Every row gives one point. Each copy is the shape, with its points in the same order, turned, moved and blurred by noise. Some copies are also mirrored. Which?

Shape, 7 rows:
[[-.25, .45, .20],
[-.77, -.37, -.35],
[.04, .03, .05],
[-.26, .01, -.35],
[-.49, -.16, -.28],
[.29, -.19, -.38],
[.28, .44, .94]]
Copy 1:
[[-.10, .29, -.44],
[.92, -.01, -.47],
[-.02, .12, -.02],
[.43, -.18, -.33],
[.57, -.12, -.35],
[.18, -.49, .17],
[-.64, .62, .19]]
Copy 1 is: mirrored
Copy 2:
[[.08, .20, .45],
[.81, -.49, -.01],
[-.09, -.03, .02],
[.33, .02, -.11],
[.52, -.32, .00],
[-.11, -.06, -.53],
[-.86, .14, .63]]
Copy 2 is: mirrored

Shape, 10 rows:
[[-.16, .12, -.32, -.23, .11, .03],
[.35, -.16, .19, -.10, .11, -.19],
[.12, -.31, -.26, .60, -.53, .44],
[-.10, -.03, -.35, .94, -.28, .08],
[-.07, .00, .20, -.25, -.30, -.04],
[.21, -.03, -.29, -.29, -.26, -.10],
[-.03, -.02, .11, -.16, .09, -.23],
[-.09, .06, .41, -.18, .17, .06],
[.01, -.94, .08, -.14, -.05, -.17],
[.00, .09, -.25, -.11, -.29, -.17]]
Copy 1, 10 rows:
[[.03, .08, -.38, -.07, -.14, -.13],
[-.18, .14, .22, .03, .29, .13],
[.05, -.14, .57, -.10, -.85, .09],
[-.27, -.44, .18, -.14, -.90, .38],
[.29, -.18, .09, .16, .12, -.07],
[-.10, .01, .05, .07, -.07, -.41],
[-.04, -.03, -.09, .11, .19, .13],
[.29, .01, -.04, -.07, .30, .30],
[-.02, .45, .34, .71, -.10, .21],
[-.08, -.21, -.08, .08, -.13, -.25]]
Copy 1 is: only turned
Copy 2 (10 x 6):
[[.04, .06, -.30, .33, .09, .23],
[.23, .00, .16, -.18, .11, -.21],
[-.79, .44, .01, .21, -.16, -.51],
[-.85, .27, -.40, -.16, -.26, -.34],
[.11, -.10, .11, .27, -.37, -.07],
[.26, .26, -.26, .34, -.08, -.22],
[.20, -.12, -.08, -.01, -.07, .04],
[.08, -.24, .27, -.01, -.18, .29],
[-.03, -.42, .19, .16, .34, -.72],
[.14, .09, -.36, .28, -.21, -.17]]
Copy 2 is: only turned
Copy 3, 10 rows:
[[.16, .33, -.34, .03, .03, .05],
[.20, -.07, .20, .13, -.27, .29],
[-.75, -.25, -.10, .48, .15, -.16],
[-.60, .08, .09, .43, .13, -.65],
[.31, -.20, -.31, .39, -.04, .11],
[.01, .15, -.38, .28, -.33, .32],
[.38, .05, -.05, .20, -.05, .14],
[.51, -.23, .01, .08, .20, .09],
[-.06, .03, .38, .71, .19, .65],
[.09, .17, -.35, .43, -.23, -.04]]
Copy 3 is: only turned
